Rows are points. Each copy is the shape, with its points in the same order, turned, moved and blurred by noise. Is it also mirrored, or only turned?
In the rows, 128 means zero.

Shape (8 x 2)
[[114  97]
 [112 138]
 [161 132]
 [161 101]
 [158 100]
 [115 180]
 [149 111]
 [178 124]]
Copy 1 (8 x 2)
[[164 110]
 [123 122]
 [145 169]
 [173 157]
 [165 153]
 [ 79 132]
 [155 153]
 [158 178]]
Copy 1 is: only turned
Copy 2 (8 x 2)
[[151 151]
 [112 137]
 [136  94]
 [165 105]
 [164 108]
 [ 74 120]
 [150 113]
 [149  81]]
Copy 2 is: mirrored

Shape (10 x 4)
[[ 94 132 129 100]
 [160 126 145 171]
 [132 141 130 177]
 [121  78 111  78]
 [ 81 159 119 152]
 [156 139 145 191]
 [128  78 134 111]
 [131 116 133 121]
 [ 91 143 162 154]
 [123 116 130  67]]
Copy 1 (10 x 4)
[[ 99 131  99 133]
 [145 132 184 113]
 [119 116 182 132]
 [115 194  89 134]
 [ 78  97 144 148]
 [143 119 200 117]
 [119 180 122 107]
 [124 148 127 124]
 [ 92  97 146 102]
 [129 154  71 131]]
Copy 1 is: mirrored
Copy 2 (10 x 4)
[[ 96 101 144 131]
 [169 149  96 126]
 [165 140 115 152]
 [106  73 124  70]
 [131 114 143 177]
 [174 162  97 148]
 [113  98  90  87]
 [124 123 118 110]
 [110 133 108 177]
 [ 90 107 143  87]]
Copy 2 is: mirrored

Shape (9 x 6)
[[140  89  95  99 112 129]
 [ 73 143  96  97 141  82]
 [121 127 101 162 187 129]
 [165 144 122 118 169 135]
 [164 103 167 133 170 142]
 [145 149 148 161 101 148]
 [ 81 149 165 162 122 135]
 [108 114 103 171 102  86]
 [123 145 166 162 128 148]]
Copy 1 (9 x 6)
[[174 147  88 134 149  97]
 [106 108  69 158  94  84]
 [104 179  88 118 100 150]
 [120 167  95  68 123 112]
 [147 137 115  69 140 164]
 [120 154 168 111 151 113]
 [ 80 114 150 148 135 142]
 [146 150 143 166  90 117]
 [ 97 138 155 111 147 140]]
Copy 1 is: mirrored
Copy 2 (9 x 6)
[[136 138 157 100 123  94]
 [187 123 108 108 191 122]
 [ 89 122 100  78 175 138]
 [121 149  98  85 114 150]
 [ 91 140 146  85 117 183]
 [ 99 119 113 160 110 144]
 [120  80 118 153 162 170]
 [113 141 139 152 190 107]
 [ 95  99 115 142 134 172]]
Copy 2 is: mirrored

Shape (12 x 9)
[[100  65  51 172 139 106 140 170 118]
 [154 103 135 105 228 128 110 101 142]
 [175 140 129 151 132 147 171  99 156]
 [152 118 128 179  91 143  91 124 134]
 [146 103 123 100 127 133 130 145 128]
 [122  87 121 167 131 159 123 128 112]
 [ 82 134 158 138 125 132 145 107 110]
 [106 155 102 166 129 135 132 148 114]
 [132 137 166 118 132  97 147 180 158]
 [114 112  79 191 122 114 132  85  89]
 [183 132 123 170 155 131  72 175 121]
 [ 82 158 141 125 133 126 110 168 160]]
Copy 1 (12 x 9)
[[149  82 151  80 105 114 138 185 185]
 [147 168 125  96 175 220 131 114 161]
 [167 164 149 143 179 116  99 131 111]
 [190 123 102 162 118 107 149 138 117]
 [132 135 106 129 118 149  96 136 134]
 [182  97 127 111 128 136 131 133 124]
 [141 114 124 106 129 106 127  61 124]
 [127 124 136 111 127  93 166 128 120]
 [124 182 144 136  79 136 105 102 136]
 [159  80 141 125 176  93 165 131 152]
 [153 150 125 153 103 177 184 164 113]
 [135 181 105  96  87 108 146  94 133]]
Copy 1 is: only turned
Copy 2 (12 x 9)
[[121 102  83  57 136 117 199 139 159]
 [109 211 125 120  86  72 117 126 132]
 [117 153 144 137  95 166 131 179 114]
 [161 129 140  86 148 151 139 160  76]
 [143 150 136 123 152 136 130 125 155]
 [152 121 144  96 132 107 161 159 117]
 [120  84 149 150 120 101 114 144 110]
 [136  99  89 138 126 121 157 157 109]
 [112 131  96 137 167 142  86 153 149]
 [129  85 131  83  78 128 179 133  93]
 [192 174  74  94 144 130 122 154  97]
 [109 113  94 161 180 107 122 146 110]]
Copy 2 is: mirrored
